Every row gives one point. Each copy is the shape, with its points in the same order, turned, moved and blurred by noise. Some copies are also mirrored. Which?

Shape (7 x 3)
[[ -1 -23  -6]
 [-43  -6  50]
 [ 18   3  -5]
 [  2 -21  19]
 [ 32 -13 -46]
 [ -8 -30  23]
 [-14 -19  -2]]
Copy 1 (7 x 3)
[[ 28   4 -14]
 [ -3 -60   3]
 [  8  19  -6]
 [ 12 -12 -23]
 [ 39  57  -7]
 [ 20 -25 -20]
 [ 30 -11   2]]
Copy 1 is: mirrored
Copy 2 (7 x 3)
[[ 15  28   1]
 [-47  12 -36]
 [ 24  -3   4]
 [  7  18 -24]
 [ 54  20  32]
 [  1  27 -26]
 [ -1  31   0]]
Copy 2 is: only turned
Copy 3 (7 x 3)
[[-10 -27  -9]
 [ 15 -43  59]
 [  1   5  -9]
 [ 12 -30   3]
 [-26  10 -42]
 [  8 -43   4]
 [-18 -23  10]]
Copy 3 is: only turned
Copy 4 (7 x 3)
[[ -9  -4   8]
 [  4  49 -41]
 [ 19 -18   4]
 [  5  19   5]
 [ -4 -49  29]
 [ -4  26   2]
 [-14   4  -6]]
Copy 4 is: only turned

Shape (8 x 4)
[[ 12  -7  -2 -12]
 [-48 -10 -28  23]
 [-11  23 -51 -12]
 [ -3  32 -14 -17]
 [  2 -19  34  11]
 [ 13  32 -48   1]
 [ -7 -28 -10 -24]
 [  9 -34  23  -8]]
Copy 1 (8 x 4)
[[-10   8   5  14]
 [ 13 -60   5 -12]
 [-30 -31  47   7]
 [ -4   5  40   9]
 [ 24  11 -27  -3]
 [-42  -9  43  -5]
 [  2 -15  -6  36]
 [ 10   9 -31  25]]
Copy 1 is: mirrored
Copy 2 (8 x 4)
[[-10 -13 -16   3]
 [ 35  16  31 -28]
 [ -8   2  -2 -59]
 [ -8 -32  -3 -33]
 [  9 -20  11  38]
 [-34   0   5 -49]
 [ 17  -2 -26   1]
 [  4 -10 -20  32]]
Copy 2 is: mirrored
Copy 3 (8 x 4)
[[  9 -20  14  -2]
 [-11  44  14  32]
 [ 23  36  32 -22]
 [ 14  12   3 -30]
 [-21 -34  -8  21]
 [  6  20  44 -38]
 [ 28 -11  12  23]
 [  2 -40   1  27]]
Copy 3 is: only turned
Copy 4 (8 x 4)
[[ -8  -4   9   7]
 [ 16  34 -45  20]
 [-38  10 -25  46]
 [-42  20  -2  11]
 [ 20  -1   1 -34]
 [-47  -9 -27  26]
 [ 16   9  11  21]
 [ 21  -8  12 -14]]
Copy 4 is: only turned

Shape (13 x 8)
[[ 28 -18  26  15 -23   6 -14 -12]
 [ 29  -7 -19 -24  37  16   0  33]
 [  3 -14  10  17  -5  18 -24  17]
 [ 29  16   1  39   4  -8 -12 -29]
 [-29   4  -5  29   6  -3  -1 -23]
 [ 12 -10  42  -7  14 -12 -18  34]
 [-15  35 -31  16 -13  -2  21  25]
 [ -2  23  26  -3  -6  -9  39 -10]
 [ -6  25  -1   2  -1  -9 -17  14]
 [ 25 -33  14  -7 -16  -5 -24  -6]
 [ 24  15   0  -1 -23  47  29 -37]
 [ -2 -30 -29  35   2  -6  41 -34]
 [-19  12 -31   8  18  34  43  25]]
Copy 1 (13 x 8)
[[ 48  13 -15 -29  14 -11   5  -6]
 [-22   9  27 -21  10 -29 -42   1]
 [ 21  12 -11 -14  38   0 -18   1]
 [ 10  -3 -42 -20   0 -16  20  -3]
 [  0  10 -27  28   6  -4  22   8]
 [ 15  -6  30 -23  54 -24  -1   7]
 [-33   0   0   9   4  39   6 -22]
 [ 16  -5  24  12  -4  -6  29 -32]
 [ -3 -22  -1   0  21   8   0  -1]
 [ 42   9   6 -27  14  -6  -8  18]
 [ 33  15 -15  14 -31  -6 -17 -45]
 [ -6  60 -12   1 -27  -7  31   2]
 [-39  30  14  25   7   5 -21 -26]]
Copy 1 is: mirrored
Copy 2 (13 x 8)
[[ 35 -12 -37  -4 -23 -12  14  10]
 [-40   3  -6  -8  -9   0 -18  49]
 [ 17 -11 -38  -9 -11   9 -21  13]
 [ 11 -44 -26 -14 -13  19  40   7]
 [ -3 -21 -31 -18   5  22   9 -35]
 [  0  23 -41  -4 -50  19 -10  24]
 [  1 -11  28  -6   4  45 -13 -12]
 [  0  15   0  20 -19  15  29 -23]
 [  7   7 -13 -23  -4  41   3   6]
 [ 23   2 -34 -26 -26 -23   6  17]
 [ 19 -14  -2  36  30 -20  28   1]
 [-17 -51   3 -12  -9 -22   9 -43]
 [-34 -16  16  22  18  21 -31 -11]]
Copy 2 is: only turned
Copy 3 (13 x 8)
[[-12   1  21  13 -17 -42 -10  -1]
 [ 47  31  14  23  30   1 -18  33]
 [ 18  -1  24  26  -8 -17 -28 -12]
 [ -2  16  -7   5 -52 -11  -9  13]
 [  8 -18  -3   0 -30  22  -5 -16]
 [ 25  22  48  42  -1 -16  15  -9]
 [-10  20 -21  31   7  43 -24 -13]
 [-30  13  20   4   0  23  21   4]
 [ 15  29   5  19  -8  11  -8 -25]
 [ 12   2  12  12   2 -51   2  -5]
 [-36   7  12 -32   4  -2 -35  25]
 [ -6 -44 -31   6 -13  12   1  32]
 [  7  -4   3  18  24  56 -35  20]]
Copy 3 is: only turned

Shape (16 x 11)
[[ 13  14  14   6 -16 -29  18 -27 -13  34  -4]
 [ -1 -29   5  -3  -2  16 -16  31 -19  -9  13]
 [-22   4 -10 -17 -20  19  22  -9  30  33  25]
 [-10  25  -5  -6 -36  34  33   3   9 -17 -26]
 [ -4 -28  -3  -5  10  17  -9 -31  30  21  21]
 [-28  13  -6 -13  24  17  37  28 -21 -18 -17]
 [ -7   4  19  -3 -24  23 -23  22 -15 -20  19]
 [ 33  23  18  13   8  35  43  24  34  14  -9]
 [ 12  11 -40 -42   6  26  -2  32 -21  19  -4]
 [ 16  16 -12  24  -6   9   4 -16 -17   4  31]
 [ 11  18 -12 -47  17 -32  20 -30   4   7   9]
 [-17 -26 -23   1 -38  35  31 -12  35  -4   9]
 [-22  10  21 -35  26 -30 -14 -27  29   7   3]
 [ -3  17 -10   0 -40 -21 -11  10  12 -12  -5]
 [ 26  27 -37  17  -4 -10  12   4 -30 -11  18]
 [-30 -17  -5 -11  10   2   9 -23  22  17 -25]]
Copy 1 (16 x 11)
[[  8  11  -5  10  -4  15  39  15  -3  16 -41]
 [-22  15 -20  -9 -25 -37  18 -28   2  12  22]
 [-26  -2 -15 -52  -1  11   7  33   0   1  -6]
 [-47   3  -2  -3  17 -11 -27   3  14 -12 -30]
 [ 24  -3 -24 -56  -7 -18  14  10 -11   2  -3]
 [-58  -6 -36  17  31 -32  18  -4  -8 -10   3]
 [-24  35 -21  -5 -26 -14  -1 -23  19  -6  16]
 [-46 -31 -39 -18 -24 -10   5 -11   0 -20 -60]
 [-40 -37  11   0  -9 -21  33   1  16 -19  28]
 [  3   0 -17   4 -17  23   7 -15 -21  -6   0]
 [  5  -2  -9   8   1 -16  42  54 -19 -28 -10]
 [-27  -1   0 -50   3 -16 -36  13 -20  15 -11]
 [ 22  22 -47 -14   5 -30  38  49  13 -17  -9]
 [-10  13 -10  18 -23 -10 -15  25  23  14  -5]
 [-10 -18  -8  42 -19  14   5  -5 -22  -4   9]
 [  4  -4 -25 -30  31 -33  15  22   7  14 -16]]
Copy 1 is: only turned
Copy 2 (16 x 11)
[[ 24   8 -28  13  27  34   0   7  22  -3   6]
 [-25   5  -7  -9 -14 -26  -1   0 -25   4   2]
 [ 13  32  -8  30  -9   2  50 -19   3  14 -13]
 [-23   1 -17  53 -34  14  11 -17  33  20   2]
 [ 14  13  -8   7   2  26  27 -25 -36  29 -27]
 [-23 -28  18  13 -14 -26  11 -20  21  22  27]
 [ -8  10 -12  10 -43 -22 -17  -1 -16  -4  -8]
 [ -7  25  -4  60   4   8   5 -52  -2  14  41]
 [-44  15  30   6 -15   1  34   9   3 -11  20]
 [ -1   1   1   5   4  12  -3 -31   7 -35 -19]
 [ 24  -5  29  24  28  23  22  31  13  15 -13]
 [-29  14 -26  38  -8   6  35 -33   3  38 -40]
 [ 53   9  27   3  -2  12  15  10 -11  47  -1]
 [ -7  43 -14  15 -25   0 -20   8  28  20 -10]
 [-24   9  18   9  14   9 -14 -11  31 -33 -17]
 [  8   2  -1   0   0  23  25 -11   5  52   0]]
Copy 2 is: mirrored

Shape (17 x 12)
[[ 28  33 -12  49  15  -9  22  12 -11   7 -11  16]
 [ -3  23 -10 -29 -23  24  18  14  17  -2  -9   0]
 [-20   5  11   8 -15  -3   0 -31   3  12  -1   4]
 [  9   9   9 -10 -17 -10   7  -1  11  -7  15 -36]
 [  8   5 -41  10   7 -17 -23   1 -16  -7  -6  10]
 [-14   7  -4  12  20  -3   6   7   4  -9  20   2]
 [-13  11  27 -31 -33  26 -29  18   2 -15  -7 -16]
 [ 10  -9   2  -7   8  31 -24   0  13   9  28  -6]
 [ 10  12  22   3 -14 -14  -6  11  29  -2  10  -5]
 [ 35   3 -35   2  18  -3   7  18 -35   7 -19 -15]
 [  9 -22  -5   0 -30  -2   0   4  -8 -11  10 -15]
 [  0  -2  12 -23   4  -4 -26  19   1   8  12   9]
 [ 24  -7  12 -12   3 -36   9  13  -6 -44 -30   7]
 [  7  23 -17   4   0  18  25  13  -1  -1 -30  11]
 [  5  -9  -8 -18  -6  -3  -5  17 -36  -7  -3  24]
 [ 10  15  30   7 -18  -7  -1 -37 -11 -13  30  22]
 [  3  26   4  -3 -15 -24  -8  22   1 -24 -31  -9]]
Copy 1 (17 x 12)
[[ 34  20 -21   6 -49   5  30 -17 -22 -44  10  18]
 [ 15  -9 -16  12  -3 -31  -4  -6   3  13  30 -12]
 [ 26   4   7   4  -6  22   6   9  31  -9   5  -2]
 [-11  10  14  15 -17   7  16  -4  -2  25   4  -8]
 [ 11 -36  12  -6 -32  19   5 -13 -22 -34  12   9]
 [ 18   5  17 -12   1   4  27 -18  -7 -12  11  19]
 [ -9 -26 -29  -1  19  -2   8  -1  11  28   0 -27]
 [-15  -2  10 -18   2 -15  15  23  -3 -14  -5  -4]
 [ -5  16  -3 -13 -24   0  14 -21  14   8  -2 -13]
 [ 15 -13  -6  17 -37   3  -3   2 -60 -18   0  16]
 [-11 -15  10  29 -10   2   4 -11   4  -1 -13   3]
 [ 13 -18   6 -28  -4  -6   4  -8  -8   1 -18 -16]
 [  5 -15 -19  -5 -43  15  -7 -41  -6  23 -12  37]
 [ 28   1 -32  10 -21 -14  -1  -9 -12 -15  27  13]
 [ 30 -40  -6   5 -10 -10   2 -12 -15  -9 -22  11]
 [ 23  -9  10  -1 -32   9  47  10  42   0 -17   9]
 [  8 -14 -27   5 -26  22   3 -38 -11  16  16  -9]]
Copy 1 is: mirrored
Copy 2 (17 x 12)
[[ -9 -16 -38  23  15  54  -2   7   8   1 -21  21]
 [  9 -32   3  17   6 -10  18   2 -18 -17  29   7]
 [-15  10  -1 -15   5  -2   3  14  -4  25  19  17]
 [-34 -17  -6   1  17 -16   6  -2   9  -6  17 -19]
 [  5  14   5   0  17  30  15  12 -10  -5 -31 -16]
 [ -3  18 -10   6  16   6   2   1  21 -19   1  10]
 [ 10  -3  -6  16 -12 -39  -7  -7 -26   1  35 -31]
 [-11  15  -1 -11  -7  -7   8 -42  -9 -17   6   1]
 [-27  -5 -12   3  14   8 -18  -2  -6 -17  30 -10]
 [ -2 -28   4  25  10  19  14  -7   1  -1 -54  -8]
 [-24  -7   5  -2 -20  -3  15   9   8  -4   2 -24]
 [-12  20  15  20   3  -4 -13 -14 -18 -14   7  -8]
 [-22 -16  -8  15   6  -8 -27  47 -13 -29 -28 -16]
 [ 18 -34 -12  18   4  15   7  13 -10  -8  -5  22]
 [ -5  14  14  34 -17   2   9  17 -16  -7 -22  -4]
 [-48  30 -34   0  -2  -5  13  18 -19   8  13  15]
 [  2 -19 -12  21  22   4 -19  30 -13  -3   5 -29]]
Copy 2 is: only turned
Copy 3 (17 x 12)
[[-22  46  33  -7 -37  -2  -5 -15  24 -14 -26  20]
 [  4  -5 -10  -1 -12 -40  18  -6  -4  22 -26  -9]
 [ 14  32   3  -3   1 -10   5  17   3   4  21 -12]
 [ 22  -5   3 -21  20  -6   8 -23   8   0  -4  -1]
 [-17   7  32  31  -8   1  -6  -8  19 -19  -9 -23]
 [ -8   6   9  -7 -10  15  25   9   9 -17  -8  -3]
 [-19  -4  -9 -12  39 -27  15 -11 -29  26  -5 -24]
 [  2   0   1  16   1   8  25 -15 -37 -11   8   1]
 [ -6  13 -14 -19   2   3  10 -31   8   7   7  -6]
 [-11   0  40  28   1 -23  -9 -15  17 -27 -31  23]
 [  6 -15  10  -2  12   0 -23  -2  -6   6   0   0]
 [-27  -9  -2   8   9 -10  23 -16  -5  -6  20  -5]
 [-27  -1   7   9  27  11  -6 -11  50  32 -16  14]
 [-13  23   7   9 -21 -29   7   3  10  10 -39  10]
 [-36 -16  29  17   0 -18  -1  10   6   9   5   3]
 [  8  24  35 -15  -3  14  17  -2   2  31  36  -3]
 [-26  14   3 -10  21 -17  -1 -21  32  13 -24 -19]]
Copy 3 is: only turned

Shape (15 x 12)
[[-43   6  21  22  -8 -34 -30 -15  -7 -13  10   4]
 [ 15 -14   3  -4   5 -27  30  11  17  14 -16 -11]
 [ 13  23 -30 -38  -9 -19  -5 -15  -4  20 -21   0]
 [-15  -8 -11 -32   4  23  26  18  32 -10  -7  22]
 [ -7 -14  -2  18  37   7 -24  24 -12 -21 -17   0]
 [-18  -3 -15 -21   5 -27  12  26 -14  38  19  -1]
 [ 14 -18  33  32 -14  12  -3   9  41  -1  10  14]
 [-19 -19  34  -4  48 -18 -34  19 -16  26  24 -23]
 [  4  33  22 -16 -18   1  26   2  -5  12  21 -18]
 [-12 -21 -12  -3 -15  -3 -29  -1 -21 -17  10  31]
 [  9  23  10  23  26 -30 -18  -2  15 -13 -10 -20]
 [  3  18 -17  -7  20  -7   9  13  13 -17  28  25]
 [  5  39 -19  14  18 -25  25   3  27  39  10 -22]
 [ -9 -25  -8  19  -2 -16   0 -19  22 -26 -14 -34]
 [ 13  32  36   9  29  19  -6 -31 -13   0   5  24]]
Copy 1 (15 x 12)
[[-15  33  30  26 -12   0  16  33  11  -6 -41  -2]
 [-40  -9   9 -11   0  -2   0 -10 -36  -5  19  -2]
 [-14  -7 -26  22 -30  24 -13   8 -14   7  20 -30]
 [  6 -13  15 -18  26 -18 -22  30  -7   3  38 -40]
 [  5  -8  -1   1  36   2  -1  31  -2 -19   0  32]
 [-23  33   9   2   5  38 -30  -8 -14  15  11 -16]
 [-19   5  22 -39  13 -47  21  -2  20  -4  -5  -2]
 [-23   6  16 -21  26  44  -5  18  -2  17 -47  22]
 [ -8  24  18 -16 -26  -5  12  17 -28  43   9 -12]
 [ 19  21  15  14   1  15   3   9  25 -27   1 -14]
 [-38   1 -13  12   2  -8  24  41 -16  -2 -10  15]
 [ -6  28  -1 -10  27   9  23  34 -10   3  19 -34]
 [-58  15 -19   9  10  -6   7  -4 -28  51  15  -9]
 [-29 -30  36  30   6  -6  36   9   0 -10  15   7]
 [ 23  12 -18  -8   1 -22  29  20 -31  19 -39  -6]]
Copy 1 is: mirrored
Copy 2 (15 x 12)
[[-10 -39  26  28 -21 -25 -19  18  -9  11 -12  -8]
 [ -4  -4 -14  16  16   6  12 -11  10   7  40   6]
 [ 16  36  -3  20   2  25 -14   1 -25  12   1  19]
 [ 25  14 -20 -22  14 -17   9  -5  -6 -25  10 -31]
 [ -2 -30  -4  25  10 -13  31 -19  -5  -3 -29 -23]
 [ 22   6   7  -3   2  -1  18  11   1  45  18 -11]
 [-53 -30 -20 -19   8 -23 -13 -24  17  -5   7 -17]
 [-11 -11   5  36 -21 -29  30   6  42  53 -16 -17]
 [ -5   1  -7 -31 -18  20   3  31  17  14   0  11]
 [ -7 -13  20  -5  -4 -33   4 -21 -40  17 -20  -6]
 [-25 -25 -19  45 -16  22  -4   3   4   4  -4 -12]
 [  9 -13 -30 -10 -21   1   1  -5 -20   8  -2 -33]
 [  9 -10 -30   8   4  48 -24   8  25  28  28 -12]
 [-17 -15  33  22  -5  15   4 -23   5 -32  15 -14]
 [ -4 -21 -43   1 -23 -10 -15  -9   7   1 -51  25]]
Copy 2 is: only turned
Copy 3 (15 x 12)
[[-18 -10   0  41  29   6 -55 -10 -13  -5 -12  10]
 [ 15 -13  37   0 -15 -16   5   2  -4  -2  15  -7]
 [ 44   3   3 -12  28  -5  -5  18 -11 -34   8  -9]
 [ 14  14   6 -10 -16  38  29  -6  -1   2 -11   7]
 [-36 -19   0  -8  26  16  -2   7 -12  24 -10 -29]
 [ 25 -33  14  16 -11  11 -13   0   9 -34  -7 -37]
 [-27   3 -18   6 -38 -14 -12  -3  -6  23   9  24]
 [ -2 -60   6   9  -6  23 -59  18  -6  23 -12 -36]
 [ 48   4  -3  29  -8 -22 -11   9  17  10 -19  -9]
 [ -9 -16 -31   4  30  22 -15 -28  -3 -12   8  -5]
 [-14  -5  16  23  22 -15 -21  40 -21  17   7  -6]
 [  6 -13 -12  37   3  25  26  16  -8  -2   4  -8]
 [ 15 -16  23  29 -13 -26   4  53  -2 -28 -12  -6]
 [-19 -12  34  -1  28  -8 -16   3  16  13  13  30]
 [ 17 -19 -36  15  13 -12  -5  13 -48  31 -32   6]]
Copy 3 is: mirrored
Copy 4 (15 x 12)
[[  2  22 -24  43 -13  14  -4   3  -1  54  34 -10]
 [-28   4  22  -5  26  -7  -1  21 -20  14   8   7]
 [-25  21 -15  12  13  -8 -16  21  -2 -31   0 -30]
 [  5  15 -12 -25  36 -25  -2  -7  15  17 -23  11]
 [  6   6   0 -19  11  -9 -18 -22   7  29  60  -6]
 [-43  53  12  -1 -10 -11 -17  14  10  12   6   7]
 [-14 -38   1  -3  -7  -8  28 -14  -1  51   1   7]
 [-46  13  20  11  -6   2 -44  -4  37  54  51  -2]
 [-40   6  -8  27   8  23  -6 -11   4  -3 -12  27]
 [ 22  23  -5  10 -28 -17 -10 -18   6  20  14 -22]
 [-21 -19 -20  14  14   6 -12  17 -12  22  56   3]
 [  1   8 -21   1  -3 -29  -9   9  17   2  14  34]
 [-56   8 -16  -4  11  11  12  48   6  -4  27  25]
 [ 16 -11   1 -10  14  30 -13  26 -23  38  19  -9]
 [ -6 -20  -5  45  16   1  13 -20  44  -1  38   5]]
Copy 4 is: mirrored

Shape (15 x 12)
[[ 13  30  31 -26  -2 -30 -11  -5  19 -24  32   0]
 [ 26  26  -8 -12 -13  11 -15 -12  18  -7  -4  11]
 [-22   3 -11 -31 -34  19   9 -19 -20  12 -12  11]
 [ 23  -2 -10   5   8  18 -11  12 -32  13  15  15]
 [ 28  -4  21  -4  23  -3   5   7 -28   5  29 -17]
 [  7  31  36 -18 -23  25 -11  21 -16  16  -5 -11]
 [ -4  20   6   3  -9  -8  26  14  17 -23  -6 -11]
 [-10  28   8 -34  15  -3  36   8 -36  -3 -19   5]
 [ 29 -19  36 -17  10  -6  34  38 -21  -1   8  18]
 [-22 -13  16 -15   4   7 -22  35  -7  33   1 -29]
 [ 12   0  20 -44   6 -33 -16 -14  14  -6 -18 -33]
 [  2  11  13 -26 -11 -28  -8  39 -12  18  25 -18]
 [ 35 -10  17   9  -1  -3   5 -19 -33 -14  -6  -8]
 [ -4  -2  17  12  -3  -6  17  -1 -29  -8 -20   9]
 [ 19   7  11   6  -5 -23  -3  -9  19  16  12  -5]]
Copy 1 (15 x 12)
[[  6  35  -1  42 -24 -11  -5  -1  18  30 -32  12]
 [ 21   5 -17  -6  -7  -2  21 -13  15  23 -23  24]
 [-19 -23  18 -10 -20  21  28 -24  31  -8   3  20]
 [ 13 -21 -24   0 -13  -2  16  20  -7 -12  13  10]
 [ -1 -10 -17  14 -26 -32 -19  22   1  -4   9  -1]
 [ 30 -32  -7  18 -24   2 -10 -19  30 -20 -24   5]
 [-19  14 -14   0  15  -2 -18 -16  25  -3 -30   7]
 [-14  17 -14  -6 -32   7  -1  -8  54 -35   6  -2]
 [ -1  -2 -20  32   7 -32   3  11  33 -25  19 -27]
 [ 17 -14  20  15 -12  -4 -24 -33 -15 -36  11   3]
 [  6  36  20  -4 -34 -39  -2 -35  11  13 -20  -7]
 [ -1   8 -10  44 -30  -2  -9 -27 -11 -17  -7  -9]
 [ -4 -16  -8 -20 -16 -32   6  24  14   7 -14 -20]
 [ -7  -6   3 -16  -1   4  -3  14  27 -15  -8 -21]
 [  4   5  -8   7  -5  -4 -12 -12  -6  36  -6  -7]]
Copy 1 is: mirrored
Copy 2 (15 x 12)
[[-15  18  -4  18  18  42  -9  18 -34  10  37   0]
 [-13  16  37  -3  -6  25  11  11   2  26  14  -9]
 [-20   5   3  -2 -32 -19 -16  38  14  39  -5 -25]
 [-36   5  -2 -11 -12 -11  41  16  -4  -4  -7   2]
 [-41  15 -13   0  16  -7   2   7  -2 -26   8  12]
 [-26   8  11  47  14 -19  13  32  11  20  16 -12]
 [  4   5   6  27   0   8 -17 -20 -20  11   2 -16]
 [-38 -13 -27  33 -28   2 -11 -13  19  13   7 -10]
 [-42 -34 -16  14   6 -24   3  -6 -22  -2  22  19]
 [ 18  13 -31  19  15 -47  10  32   9   8  13   2]
 [ 15  23   2  14  -8  10 -30  13   7  -8  60  10]
 [-14  32 -28  35   1 -16  -5  23 -27  11  20  21]
 [-40  -7  25   1 -15  -7  -7  18  -5 -31  13  -8]
 [-15 -22  -3  21 -26  -5  -2   6  -6 -13  -6 -20]
 [  2   7  10   4   7  23  -8  23 -15  -6  -5  17]]
Copy 2 is: only turned
